Each row is a point. The points of each table are mixes of a few directions, plus a little noise. How many directions does each table use, and how many do they share? Where both have some left over, give the other angles between the two spaces (their principal angles), to ten degrees, smallest first.

First:
[[  4.0  -0.7]
 [ 55.4  -7.9]
 [ -6.8   0.9]
 [-32.8   4.6]
 [  4.6  -0.6]
 [-35.9   5.0]
 [ 11.5  -1.9]]
Second, 4 rows:
[[ -3.1  14.5]
 [ -0.7   3.3]
 [  9.8 -46.2]
 [ -6.0  28.4]]
Directions: first 1, second 1, shared 0; angles 70

First:
[[ -6.6  24.1  15.7]
 [ -4.3 -23.8  23.1]
 [ -3.8  20.0   7.1]
 [ -0.8  19.3  -3.5]
 [  1.1  10.6  -7.3]
 [  7.0 -65.8  -3.6]
 [  7.4  15.5 -31.5]]
Second, 6 rows:
[[ -8.6  20.4  23.9]
 [-11.8  28.3  32.5]
 [ 13.4 -32.3 -38.2]
 [ -5.8  14.0  16.4]
 [  6.6 -16.0 -18.1]
 [  6.3 -14.6 -17.0]]
Directions: first 2, second 1, shared 1

First:
[[  7.5  41.1   3.5 -24.2]
 [ -8.6 -47.2  -4.2  28.0]
 [ -6.5 -36.4  -3.3  21.4]
 [  6.2  34.8   3.1 -20.5]
 [ -4.9 -26.4  -2.3  15.8]
 [ -4.3 -23.1  -1.9  13.6]
 [  3.5  19.9   1.8 -11.9]
 [  6.8  37.7   3.2 -22.1]]
Second (8 x 4):
[[  0.1   0.9  -0.2   1.0]
 [ -2.9 -23.2   8.6 -18.1]
 [  7.1  60.7 -22.0  46.7]
 [ -4.3 -30.5  11.1 -23.3]
 [ -2.5 -23.1   8.0 -17.4]
 [  0.4   2.0  -0.9   1.8]
 [ -2.8 -23.4   8.7 -18.1]
 [  4.5  36.6 -13.1  28.7]]
Directions: first 1, second 1, shared 0; angles 70

First, 10 rows:
[[-22.5 -14.6  26.2  33.0  18.0 -29.9   5.0   0.9]
 [ -2.2  -1.5   2.6   3.3   1.7  -2.9   0.4   0.1]
 [ 15.4  10.6 -18.0 -24.3 -12.2  20.9  -3.3  -0.4]
 [  0.8   0.9  -0.9  -2.4  -0.5   1.3  -0.1   0.1]
 [ 19.7  -5.1 -21.3  25.2 -20.4  14.0  -5.7  -8.4]
 [ 34.5   8.3 -38.9  -7.9 -31.3  36.1  -8.6  -7.4]
 [-20.9   8.7  22.2 -36.8  22.5 -12.4   6.3  10.3]
 [ -0.9 -12.7   2.1  38.0  -2.5  -9.5  -0.8  -5.2]
 [ 20.3  20.7 -24.4 -52.7 -14.3  32.2  -3.9   2.4]
 [-44.3 -15.4  50.4  24.4  38.9 -49.7  10.7   7.5]]
Second (10 x 8):
[[ -9.9   2.5  46.3  32.4  12.0 -11.2  27.9 -13.0]
 [ -0.8   0.2   3.8   2.6   1.0  -0.9   2.3  -1.1]
 [-12.4   3.1  58.2  40.7  15.1 -14.2  35.1 -16.4]
 [  0.1   0.0  -0.5  -0.3  -0.1   0.1  -0.3   0.2]
 [ 14.7  -3.7 -69.0 -48.4 -17.9  16.8 -41.7  19.5]
 [ -4.0   1.0  19.0  13.3   4.9  -4.6  11.4  -5.3]
 [  9.4  -2.3 -44.0 -30.8 -11.4  10.7 -26.5  12.4]
 [ -6.2   1.5  28.9  20.2   7.5  -7.0  17.4  -8.1]
 [ -0.9   0.2   4.1   2.9   1.1  -1.0   2.5  -1.1]
 [ 10.0  -2.5 -46.7 -32.7 -12.1  11.3 -28.2  13.2]]
Directions: first 2, second 1, shared 0; angles 40

First (10 x 9):
[[ 37.6  10.9   7.2  -5.0 -26.3 -18.4   4.4  -2.8  29.3]
 [ 31.7  19.9   3.5 -11.9 -21.7  -0.3  -9.6 -10.3  17.2]
 [-42.4 -16.7  -9.4 -34.3 -30.2  16.4  25.1  47.2  -3.6]
 [  4.7  10.9  -1.9  -3.1   3.1  10.9 -14.2 -12.5  -6.5]
 [ 28.4  16.1   3.9 -14.7 -25.6  -1.8  -4.7  -4.1  18.7]
 [-36.8   5.0 -10.7  -4.1  29.3  40.7 -26.1 -13.2 -43.3]
 [  0.0   0.6   0.5  24.8  36.3   1.1 -17.0 -24.9 -16.8]
 [ 31.7  -9.1  13.3  42.0  23.1 -42.5   7.6 -18.1  17.6]
 [-28.4 -12.8  -5.3 -12.7  -7.8   7.6  14.2  24.1  -5.8]
 [-25.1 -24.2   0.4  15.9  18.4 -12.9  18.6  15.3  -6.4]]
Second, 10 rows:
[[ 15.7  32.9 -22.4  18.9 -21.2  36.7  -2.0 -27.4 -13.9]
 [-18.3 -10.3  17.0  17.7  -9.5 -19.6  29.4   8.8  -1.0]
 [  9.4  24.0  17.7  27.0 -27.2 -14.3  23.5 -15.0 -20.6]
 [-16.3 -30.9  -1.4 -37.4  22.9  17.4 -14.1   0.2  10.2]
 [  9.9  -5.7  -2.5 -34.3  13.4  16.6 -20.7 -12.2  -7.8]
 [ 13.4   0.8  -5.5 -42.4  16.6  32.0 -39.7 -24.3   2.1]
 [ -2.4  -2.1  23.5  12.8  -5.1 -38.5  16.5  13.7  -0.5]
 [-16.3 -23.5   7.0  12.0   2.9 -38.3  33.9  35.7  -6.9]
 [-18.1 -14.1  11.2   1.5   8.4  -9.9  -5.3   9.3  28.9]
 [ 23.3  28.9 -43.9  23.5  -1.2  18.0 -21.2  10.1   8.8]]
Directions: first 3, second 5, shared 1; angles 40, 90
